Each row of a before or after table is a point. The points were changed in one or more steps. Then noise was added and the rows were shuffled. The steps act on columns, c1 being the first. Name the steps. A step turns or swaps two columns, mirrors them in a line or flattens them onto one, adds a multiple of one to another, or multiplies or shifts one. Angles are multiples of 10 degrees, from the lower column toward the higher: turns from -170 to 170, lines from 10 to 170 but not 90. Use the fewest steps. Two steps may share a column if one is a turn and the other turns, adds or multiplies; they go together, in the order done. Otherwise the lowest column goes first.

Before:
[[-1.2 -0.1  4.4]
 [ 0.0  2.5  1.0]
 [ 6.9 -1.3 -1.5]
 [-1.0 -1.0  0.5]
 [-0.6 -1.0 -3.1]
 [-1.0 -0.9  0.2]
 [-0.3 -0.8  1.2]
 [-0.5  3.0 -0.8]
 [ 7.5 -1.1 -0.5]
 [-1.7  2.8 -3.3]
 [-1.7  3.6 -1.1]]
After, 11 rows:
[[-3.0  1.0  0.1]
 [ 0.0 -2.0 -0.8]
 [-3.6  1.6 -1.6]
 [-1.0  1.1 -0.3]
 [-1.5 -3.1 -0.1]
 [-5.0 -3.7  0.0]
 [-1.8 -0.1  1.2]
 [22.5  0.9  0.3]
 [-3.0  1.1 -0.1]
 [20.7  0.7  0.6]
 [-5.2 -3.7  0.9]]
Steps: multiply c1 by 3; turn c2 and c3 by -160 degrees; multiply c3 by 0.4

Before (14 x 8):
[[-1.3 -3.5 -3.7 -0.1 -4.9  2.6 -0.3 -4.2]
 [ 1.5 -3.9 -2.8  2.5 -6.2 -2.3  1.7 -1.3]
 [ 4.2  0.7 -0.3 -2.5 -9.2  4.1 -2.5  0.5]
 [-0.8 -4.7 -2.1  5.4  7.0  3.8 -0.2  6.3]
 [ 3.5  3.6  4.0 -5.4 -0.1  4.7 -3.3 -5.8]
 [-6.4  0.1  0.0  1.9  0.9 -0.7 -1.8  3.3]
 [-6.2  4.0 -2.2 -4.7 -3.1 -5.1  3.7  3.0]
 [-1.0  1.1  1.6  3.2 -3.7  2.6 -1.2 -0.6]
 [ 1.2 -1.0  4.3  0.1 -1.1 -3.1  1.4  1.6]
 [ 5.7  0.5 -5.3  8.2 -3.3  3.4  1.3 -4.6]
 [-6.6 11.1  2.5 -5.7  1.0  0.6  4.4  4.5]
 [-8.3  3.2  5.8 -4.3 -0.7 -3.0  7.6  0.3]
 [ 0.1  1.9 -0.4  1.8  0.4 -2.2 -0.3 -3.2]
 [-0.1  0.2 -1.0 10.3  0.9 -2.1  0.7  5.6]]
After:
[[  1.1   2.1  -0.6  -2.1  -0.3  -1.7  -0.9   0.4]
 [  4.9  -3.9 -15.9   4.1   0.9   1.9   4.0  -1.1]
 [ -3.5  -2.4  -6.8   1.3   2.0   2.0  -6.6   9.8]
 [ -0.8   1.6   4.6  -0.4  -3.0   1.7   2.7   4.3]
 [ -1.3   6.5  -6.8  -8.3   3.1  -2.7   3.8   7.1]
 [  5.3   0.9  11.9  -9.2  -2.4   2.8  -0.8  -1.3]
 [  0.6  -1.6  13.0  -3.9   1.0  -2.0   1.6   5.3]
 [ -1.5  -3.9  -8.1  -0.6  -1.3  -1.2   7.1   2.2]
 [  2.8  12.9   6.9  -9.7   4.6   0.7   0.3   7.6]
 [ -0.2  -0.1  -2.6   6.7   1.1  -1.0  -1.0   9.6]
 [ -4.2   7.7  17.6  -9.1   7.5  -2.3   3.7   4.0]
 [  3.3  -1.8  -1.6  -6.4  -5.2   3.5   7.7   4.3]
 [ -3.1  -1.3 -11.0  -4.5  -1.9   2.0   4.1  -1.0]
 [ -4.5   5.1  -0.2  -2.1  -1.5   0.3  -2.2   7.4]]
Steps: turn c1 and c2 by -40 degrees; multiply c3 by 3; shift c4 by -4.0; turn c5 and c7 by -70 degrees; multiply c6 by 0.7; shift c8 by 4.0
